Every row gives one point. To make a cloud, some directions were put in groups of two or more. Within a group, all points are equally far from the middle, so they leave a hole (a ring in 2 directions, a hollow ball in 3). The other directions are filled evenly. Then the cloud was stretched, turned, moved and blurred a little. Count the holes, and give their numbers of directions, smallest first.
In the rows, 128 means zero.

Cloud (13 x 2)
[[140  87]
 [131  85]
 [177 141]
 [183 133]
 [181 108]
 [141  86]
 [127  86]
 [117  87]
 [154 156]
 [ 82 100]
 [182 109]
 [126 162]
 [ 67 131]]
Holes: 1 (2)

Cloud (22 x 3)
[[147 101 119]
 [175  76 126]
 [ 99 173 109]
 [124 102  60]
 [ 91 127  86]
 [148  76  89]
 [172  74 117]
 [125 148 110]
 [117 144 125]
 [126  58 145]
 [132 178 153]
 [180 122 163]
 [176 150 146]
 [120 120 133]
 [161  87 126]
 [146 118  75]
 [ 95 136  80]
 [119 125 131]
 [149  64  99]
 [178  77 170]
 [112  63  65]
 [128  79 113]]
Holes: 0

Cloud (21 x 3)
[[157 134 115]
 [178 129 134]
 [108  71 113]
 [101  82  94]
 [122 116 148]
 [ 93 120  87]
 [149 142  78]
 [135  99  89]
 [ 78 146 155]
 [156 165 153]
 [ 89 150 119]
 [173 111 104]
 [ 54 115 136]
 [128 100 187]
 [154  93 169]
 [ 92 116 174]
 [157  82 169]
 [110  65 135]
 [ 84  86 106]
 [144 124 200]
 [ 86  68 107]]
Holes: 0

Cloud (29 x 4)
[[135  62 156  93]
 [114  84 152 143]
 [ 83 115 155 207]
 [141 106  98 181]
 [127 140 148 187]
 [ 87  70 102 139]
 [ 75 156 141 104]
 [ 89 180  58 122]
 [ 86 170 101  98]
 [ 96  98  73 169]
 [147 172 141 175]
 [ 95 122 157 216]
 [145 164 204 110]
 [ 98 133 151  78]
 [112 123 116  89]
 [113 159 102 121]
 [173  92 125 114]
 [149 106 134 183]
 [123 159 199  97]
 [ 89 138 117 145]
 [140 102 153 157]
 [132 133 191 130]
 [128 157 165 116]
 [160 135 135 102]
 [143 125  75 140]
 [129 124 110 188]
 [158 126  82 173]
 [132 160 141  66]
 [114 171 139 159]]
Holes: 0

Cloud (54 x 6)
[[182 127 172 136 103 121]
 [189 132  75 157 132 124]
 [154  69 115 175 105 132]
 [150 119 171  90  86 164]
 [191 120 126 161 156 116]
 [140 117 117 162 174 154]
 [117 110 113  72 118 145]
 [114  65 163 161 156  77]
 [133 118 101 127 123 178]
 [157 125 139 170  97 157]
 [103  83 150 180 122 175]
 [140 133 103 120  85  76]
 [156 154 112 160  83 168]
 [139  80 116 139  74 103]
 [120 136 171 148  57 115]
 [107  75 123 142 100 144]
 [111 129 175 104  87 161]
 [ 82 153 102  79 104 140]
 [160 126 127 138  58 121]
 [125  63 146 154  87 172]
 [128  51 143 166 142 113]
 [148  69 109 169 105 145]
 [155 102 130 182 167 144]
 [165 108 102 139 175 120]
 [179 115  79 151 127 110]
 [ 88 146 150 143 126 126]
 [139 163  79  68 102 117]
 [169  77  95 123  90  82]
 [112  66  69 118 141 108]
 [110 103  55 202 114 118]
 [179 149 150 163  27 111]
 [106 143 171 162 144  69]
 [120  88 145 149 126 177]
 [ 90 137 145 129 142  69]
 [ 99  81 156 166 163 164]
 [ 96 117 173 101 106 130]
 [ 89  60 163 147 152 129]
 [189 116  66 205 122 143]
 [197 147 127 195 163 163]
 [136  97  67 102 139 141]
 [115  93  50 134 140  78]
 [ 90 153  94 132 155  77]
 [149 119 163 102 136 138]
 [124  81 131 124  81 159]
 [134 104  67 109 129  98]
 [ 98  77 100 119  95 130]
 [117 131 124 138 171 143]
 [ 90 107  88 177 114 195]
 [126 132 151 195 152 100]
 [144  66  99 114 100 175]
 [114 110 176 105 101  95]
 [ 80  65  68 116 142 122]
 [143  55 119 141  73 186]
 [ 85 108 112 105  89 158]]
Holes: 0

Cloud (87 x 8)
[[112 142  52  46 172 126 143 126]
 [186 151 101  93 121 126 147  82]
 [145 140 100 142 159  83  77 169]
 [104 140 149  98 160  50 119 164]
 [118 121 135 109 134  54 139 142]
 [119 148 139 105  96 153 213 123]
 [145  81 172 141 151 130 163 152]
 [ 92 147 112 134 129 123 201 107]
 [129 123 130 185 124  54 103 147]
 [127 189  33 101 130 130 143 108]
 [126 161 162 114 102 130 181 124]
 [150 119 116 108 196  92 163 168]
 [ 98 132  48 141 147 139 134 169]
 [135 100 132 152 151  73 128 164]
 [122  92 122 135 137 158 118 130]
 [140  74 151 168 122  95 143 179]
 [ 89 132 169 145 113 136 175 137]
 [ 85 165  72 120 208 127 163 116]
 [138  96  87  90 123 106 100 146]
 [ 70 138 112 126 180 193 170 143]
 [158 120 140 147 160 108 115  99]
 [109 115 124 131 174 148 170 121]
 [177 126 144 146 158  98 163 154]
 [ 83  97 143 154 151 149 145 139]
 [181 192 126  91 111 106 171 129]
 [109 115 179 158 150 169 119 112]
 [ 83 150  87 144 173 131 123 184]
 [ 77 183 136 141 190 166 123 190]
 [157 132 104  67 125 100 148 115]
 [ 87 108  65 120 146  36 134 108]
 [114 132 144 126  81 107 145 152]
 [ 98 136 116 162  94  98 172 165]
 [ 82 113 102 136 187  86 100 145]
 [ 99 140  50 160 163  71 130 106]
 [148 163 129  61 170  97  84 135]
 [ 69 130  89 152 164 115 141 185]
 [169 172 118 120 108 161 147 119]
 [125 146 134  35 172  92 107 196]
 [150 155  83  82 114  84 168 154]
 [159 127 135  89 153 142 116  93]
 [190 126 166  90 103  68  96 203]
 [ 95 121 146  67 130 128 119 175]
 [125 137  94 112 155  91  47 126]
 [119 100 109 117  87  78 157 161]
 [158 108  74 160 147  51  99 121]
 [160  97 120 115 106 120  95 133]
 [118  92 176 133 135  80 141 171]
 [210 127 173  72 125 125 147 173]
 [137 143 136  54 155  44 106 182]
 [113 137  70 153 131 157 139 153]
 [145 128 164  98 148 169 118 128]
 [115  73  92 118 101  64 172 146]
 [119 112  97 134  96 170 120 122]
 [206 132 102  83 154  98 143 156]
 [118 165 113 110 151  43 140 156]
 [120 183  66 111 165 127 101 105]
 [ 62 150 148 125 131 114 133 110]
 [106 183 122 177 156 119 139 145]
 [ 61 133  95 115 127  94 145 115]
 [ 77 167 119 175 155  73  88 120]
 [ 89 141 146  83 167  86 159 176]
 [101 130 195 141 130 101 127 125]
 [106  88 135 157 147  33  73 141]
 [117 109 183 156 146  83 111 166]
 [177 138  83  89 116  96 139 172]
 [131  98  90 153 148 109 162  74]
 [ 92 140  82 142 122  56 143 140]
 [ 46 132  90 168 139 112 132 113]
 [144 126  66 106  82 129 161 107]
 [149 174  94 111  96 136 147  57]
 [104  98  80 162 134 104 165  99]
 [ 95 145 182 153 166 127 131 190]
 [107 118 117 197 109 136 145 104]
 [136 169 105  82 146  69 185 155]
 [173 122 154 152 157  57 128 145]
 [100  67 149 163 129  91 115 165]
 [ 52 158  94  88 144  79  86 113]
 [104 146 125  68 158 108  66 105]
 [117  94  45  53 132  83 135 133]
 [114 132 201 118 141  85 141 214]
 [ 96 123  91 123 189 129 153 126]
 [125 173  81 118 143 174 158 170]
 [122 176  82 164 157 135 158 110]
 [132 112 136 138  90  65 141 117]
 [101 117  28  91 145 116 102  90]
 [ 88  87 112 140 160 141 145 157]
 [159 106 161 148 139  75 156 159]]
Holes: 1 (2)

Cloud (88 x 8)
[[138  79 105 181 120 157 169 148]
 [ 76 104 170 173 125 101 102  93]
 [114 146 121 155  69 123 157 121]
 [ 99 165 138 169 150  64 165 109]
 [196 111  78 164 101 147 145 105]
 [187  75  96 147  76 188 151  98]
 [156  68  99 133 104 131  82 107]
 [202 113 138 119 174  79 140 105]
 [ 73  88 130 170  86 151  98 148]
 [142  91  99 186 155 153 128  98]
 [132 120 107  96  88  98 146  92]
 [129 121  84 175 115 197 156  91]
 [ 99  87 146  73  85 125 123 150]
 [146 180 127 178 206  95 147 155]
 [ 53 153 170 121 101 116 154  96]
 [132 120  95 114  36 158 185 128]
 [ 66  93 160 179 100 119 119 127]
 [105 160 136  82  74 118 170 147]
 [ 72 132 193 112 100 112 138 126]
 [203 187  95 133 192 106 130 112]
 [206  95 112 167 140 134  80 108]
 [116 133 188 111 122  77 152 163]
 [125 180 134 165 161  46 118 146]
 [112 150 141  97 167 105 157 144]
 [ 81  76 167 175  98 117 119 118]
 [ 81 143 135 186 112 142  89 133]
 [108 178 103  53 113 122 145 118]
 [178 143  73 133 174 148 117 102]
 [160 187 113 103 174 142 152 125]
 [139 106 159 124  49 143 126 115]
 [130 175 135 160 155 173 131 143]
 [131 156 118 186 192 138 123 137]
 [179 109 156  98 110  99  90 139]
 [ 82 110 119 131 136 106 103 151]
 [126 140 138  74  70  94 177 126]
 [184  75 141 160 119 120  53 109]
 [ 82  74 127 167 122 114  90 135]
 [142 136 131 132 155 140 158 157]
 [194 116 129 124 132 107  82 117]
 [ 98 135 135 102  84  99 188 169]
 [149 113 113  90 172  64 148 109]
 [176 109 145 104 135 143 148 121]
 [183  99  92 106  67 193 185 125]
 [198 154  78  99 134 133 148  87]
 [ 82 169 125  63  83 112 184 136]
 [137 138  93 169 107 192 141 149]
 [128 141 129 168  75 173 138 151]
 [106 184 178 102 172  46 109 138]
 [169 135 149 155 214  90  98 130]
 [144 196  90 138 146 147 140 149]
 [161 128 171  99 107 105  94 143]
 [ 98  92 157  89  75 117 153 156]
 [ 56 181 165  82 105 109 154 126]
 [158 112 130 170 134 165 119  72]
 [160 159 170 107  97 137 111 119]
 [ 88  99 146 123 146 103 113 162]
 [108 162 120  95 129 100 127 153]
 [119  85 133 107  30 168 142 123]
 [ 83 138 135  84  70 113 185 119]
 [169 109  99 159 109 163 178 101]
 [121  94 189 163 116  93 129 107]
 [150 126 137 180 114  86 102 121]
 [ 93 170 177 186 198  59 106 153]
 [148 116 155 134 145 104 163 174]
 [ 84 176 128 142  80 164 144 144]
 [186 143 152 118 142 137  80  99]
 [172  78 139 155 117  72  85 126]
 [114 128 114 196 106 189  97 125]
 [136 155 112 120 199 112 142 136]
 [139  91  89 103 164 113 144  84]
 [148 158 156 170 203  84 129 164]
 [160 144  91 144  98 147 140  84]
 [ 95 157 190 138 117  91 110 170]
 [135 182 103 163 124 162 200 115]
 [101 169 191 131  73 130 121 117]
 [167 134 147 127 179 115 114  77]
 [127 128 144  71 129  71 163 154]
 [134 169 138 103 139  38 152  97]
 [112 117 113  94 107 112 197  95]
 [110 168 161 134 136 151 165 114]
 [140 159 164 110 201  45 122 124]
 [114  61 139 127  91 159 159 106]
 [156 125  92 147 131 102 111 144]
 [106 185 156  94  91  74 183 117]
 [ 82 135 115 146 124 108 188 161]
 [145  69 129  96  98  78 134 106]
 [169 155 137  99 122  88 125 161]
 [149  84 115 160  79 211 151 112]]
Holes: 2 (2, 3)
